Each row is a point. To make a cloud, some directions were put in groups of two or more. Within a group, all points are equally far from the middle, so they leave a hole (a ring in 2 directions, a hollow ball in 3). The other directions are filled evenly. Then the cloud was stretched, turned, moved and blurred a little. Count the holes, and give their numbers of directions, smallest first.

Cloud (15 x 2)
[[-14  39]
 [-41  13]
 [ 30  83]
 [ 26  65]
 [-16   6]
 [  6  31]
 [-45  49]
 [ 17 -14]
 [ 45  18]
 [  7  63]
 [ 60 -30]
 [ 10  55]
 [ 52  31]
 [  0 -34]
 [ -3  59]]
Holes: 0

Cloud (19 x 3)
[[ 30 -59 -30]
 [  7 -51 -38]
 [-45 -37  21]
 [-85   9  10]
 [  5  58  24]
 [ 17  27  54]
 [ 38  37  11]
 [-22 -66  17]
 [-26  66 -54]
 [ 60  20  18]
 [  0 -42  61]
 [  5   8 -49]
 [-49  17  38]
 [  7 -15  67]
 [ 42  21 -13]
 [-29  -6 -64]
 [ 14   5  65]
 [ 49   8 -13]
 [-18  18 -63]]
Holes: 1 (2)

Cloud (29 x 4)
[[-53  15 -26  49]
 [-41 -58  17   3]
 [-63 -18 -43  25]
 [ 45  49  -7  26]
 [ -8  39 -37  65]
 [ 30 -19  50  -3]
 [ -1  65   2 -23]
 [ 12  31  68 -62]
 [  4 -46  41   9]
 [ 29  30  23 -71]
 [-77 -17  58 -43]
 [ -6  67  26 -24]
 [ 47  21 -44  19]
 [-35 -20  71 -50]
 [-21   6 -62  -4]
 [ 10 -21  48  66]
 [ 32 -28 -39  -5]
 [-65  28  68 -41]
 [ 54 -19  -2  -7]
 [-66 -50 -12  -4]
 [ -4   1 -58 -19]
 [-66  26 -20  10]
 [ -1  19 -55 -13]
 [ 51   5  23 -22]
 [ 22  58  -8   5]
 [ 18  32 -56  39]
 [ 32  48  36   1]
 [-27 -68 -27  39]
 [ 10  21 -65  42]]
Holes: 1 (3)

Cloud (54 x 6)
[[  38  -58   52    3  -94  -21]
 [ -10   38   -2  -46   36   30]
 [ -26  -31   10   40   -3   -7]
 [ -29  -47   -8   34  -31   -8]
 [ -21   -8   46   13  -15  -21]
 [  59   -6    8   14  -35   15]
 [ -69   42   41  -17   38  -63]
 [ -64   57  -24  -27   33  -49]
 [ -12  -20    1   10  -81  -25]
 [  16    1   33   50 -102   -7]
 [  -5    0   37   16  -16  -20]
 [  69    2   37   14  -90   26]
 [ -42  -34   18   29  -34  -52]
 [  46   10  -48   66  -74  -14]
 [  -7  -36  -34  -11  -44   10]
 [  -8   74  -18  -35  -16  -25]
 [  -2  -48  -20   25  -41  -11]
 [  11  -35   74  -14   -2  -54]
 [  60   22  -42   -3 -101   20]
 [ -54  -15   28   14    4    8]
 [  36  -78   34    7  -69  -31]
 [  -9  -46  -21  -11  -44  -57]
 [  -3  -30   53   26   -7  -23]
 [  31   15   -4  -50  -18  -63]
 [ -34   -2   -6  -76   17   12]
 [  18   25   -9  -20   12   23]
 [  -4   28   44  -74   52  -25]
 [  38  -33   58   29  -23  -50]
 [   5   29  -10   -4 -106    1]
 [ -61   82  -35  -38  -13   27]
 [ -11   35    4   -3  -21   -8]
 [ -26   44   15    8  -35  -24]
 [  89  -21   33   29  -83    0]
 [ -15   46  -40  -42  -15   -2]
 [  -9  -12  -37    1  -36  -79]
 [ -24   90  -42  -38   29   21]
 [  40   18   -2  -24  -21  -53]
 [   6   -5   16  -36    9  -57]
 [ -72   -4   44  -34   40   -7]
 [ -33  -12  -25  -17   13  -57]
 [ -36    7   24  -25   -7  -16]
 [  16   37  -17   10  -70   17]
 [ -59    7  -12  -18   18  -44]
 [ -20    9   40    2  -94  -61]
 [  72  -45   37   18  -86  -12]
 [ -18   11  -21  -20   11    5]
 [ -54   30   36  -19  -37  -60]
 [   2  109   28  -46    1  -18]
 [ -71   58   56  -81    8  -39]
 [ -42   54   24   27  -29    2]
 [ -51   70   -3  -38   -2   37]
 [ -64   40    6  -44   17  -54]
 [ -42   36  -47  -36  -29    1]
 [ -22   27   44  -27   21  -26]]
Holes: 0

Cloud (86 x 8)
[[   2  -17   27   16 -102  -17  -44   61]
 [  -4   53  -34   25  -78   19  -58  -88]
 [  15  -41   37  -17  -37   33  -10   38]
 [ -68  -34   17  -63   -6  -42   21   35]
 [ -50  -20  -56  -15  -17   14  -29  -21]
 [   7    3    7   23   43   40  -35  -34]
 [ -43  -39   26   54   80  -38  -11   30]
 [  73   22  -24  -75  -35  -47  -28  -11]
 [   6  -44   18   23   48   -1   -3   37]
 [  14  -26   -2  -18   48  -24    4   61]
 [  44   30  -42  -53  -94    9  -71  -14]
 [ -60   10   61  -46  -16   43  -37  -34]
 [ -22  -29   16  -10   61   -4  -26   34]
 [  36  -10  -32    2  -43   33  -28   41]
 [  22  -73  -36   33  -44   35  -36   53]
 [  -1   15  -29  -73  -44  -44  -30   36]
 [  15    4  -37  -24  -25   25  -77   -6]
 [  38   24  -14    8 -102   65  -48  -35]
 [ -19  -47  -13  -11   26   -9   13   46]
 [  32  -23  -69    3  -16  -24  -20   48]
 [ -37    3  -20  -63  -32   64  -42   16]
 [  41  -10  -48  -20  -13   -2  -63    9]
 [  80   16   -7  -22  -50  -20  -30    4]
 [ -32  -38  -37   -8  -84   24  -20  -25]
 [-102  -88  -12   32   20   61   10   55]
 [ -47  -24  -11  -48  -38   46  -11   81]
 [  23  -42   -9  -48  -15  -20  -41   54]
 [  39  -40  -51   -3  -70  -53   32   35]
 [ -36   -2  -23   14  -81   13  -48   18]
 [ -40  -44  -57   53  -57   -6  -30   29]
 [ -28  -36   44   51    5  -11  -42   23]
 [ -66  -24   33   12  -48  -39  -21   50]
 [ -58  -66   35    3   34   49   -8   23]
 [ -21    2   14 -112  -53    8  -21   28]
 [ -11  -37   34   28   25  -21  -43    2]
 [ -43  -48   26    9  -18   44    4  -11]
 [  60  -32    1  -15  -32   -7  -62  -17]
 [  47  -11   27   67  -30  -45  -17   29]
 [  -7   15   17  -55  -69   36  -42   -4]
 [ -53   -6   -3   -1   69  -12  -18    2]
 [ -48  -27   24   53  -23   38   16   10]
 [  52    1    0  -15   15   19   20   14]
 [  40  -66   25   19   44  -31   14   32]
 [ -79  -50   -7   -4  -44    3  -23  115]
 [ -20  -60   -5  -40   28   69  -43   34]
 [ -20   -4  -46   55   15  -44   14    1]
 [ -24  -35   44  -10  -35   -1   -4   -3]
 [   8   -3  -17   55   -6   -5  -19   48]
 [ -33   -3  -37   37  -35  -26  -33   -9]
 [ -85  -98    7   26  -22   15  -29   48]
 [  -1  -11  -32  -36   54  -36  -13  -34]
 [ -35 -106   64    5  -16   23  -30   26]
 [  13   17   19    4   53   23  -14  -38]
 [  51   29   -5   35  -16   -9  -14   30]
 [ -22  -19  -18  -54  -30  -18   28   40]
 [ -15  -33  -48    0  -41   44  -20  -43]
 [  29  -20  -17  -58   40   -6    0  -17]
 [ -23  -33   -8    7 -101    3  -28   22]
 [  33  -20  -28    9  -56   -3   31   23]
 [ -25  -42   37  -12  -62   -8  -26   90]
 [ -51  -40  -33    9   -7   70   -5   21]
 [  -8  -11   -2  -46   -1    6  -43   56]
 [   9  -45   41  -36   39    5  -37   -3]
 [ -33  -16    7  -32    6   69  -60    3]
 [ -18  -43  -37  -71    6  -64  -20   40]
 [   7   21  -41  -54  -26  -52   -9  -12]
 [ -47  -21  -32  -42  110  -14  -10   33]
 [  66   -4  -35  -33  -87   33  -41  -35]
 [  -3  -57  -28   -8   -1   -8    3  -48]
 [ -51  -80   50  -27  -20   57  -38  -12]
 [  13  -12  -28  -24   -9   11   19   25]
 [ -11  -86   14  -31    8   18   11  111]
 [ -30  -49  -39  -18    4    8  -18  -19]
 [ -57  -22   11   38  -39    8  -28   47]
 [  -1  -52    8  -29  -51   23  -78   57]
 [  -9  -15  -27  -59   19  -27    2  -10]
 [   0   -4  -20   45  -80   81  -39  -51]
 [  -6  -58  -56   -8  -54  -35  -26   22]
 [  35   -2  -92   -5   28  -12   -2   16]
 [  31  -24   11  -16   -2   32   -6   50]
 [  20  -21   24  -86    0  -29  -12   53]
 [ -36  -14  -41 -105  -36  -10  -33   15]
 [  -2  -38   38  -70  -64  -38    2   71]
 [  22  -43    2   34   56  -66  -17   58]
 [  51  -37    0   55  -65  -41   -2  -22]
 [ -50   14  -14  -71   -7  -46    7   71]]
Holes: 0
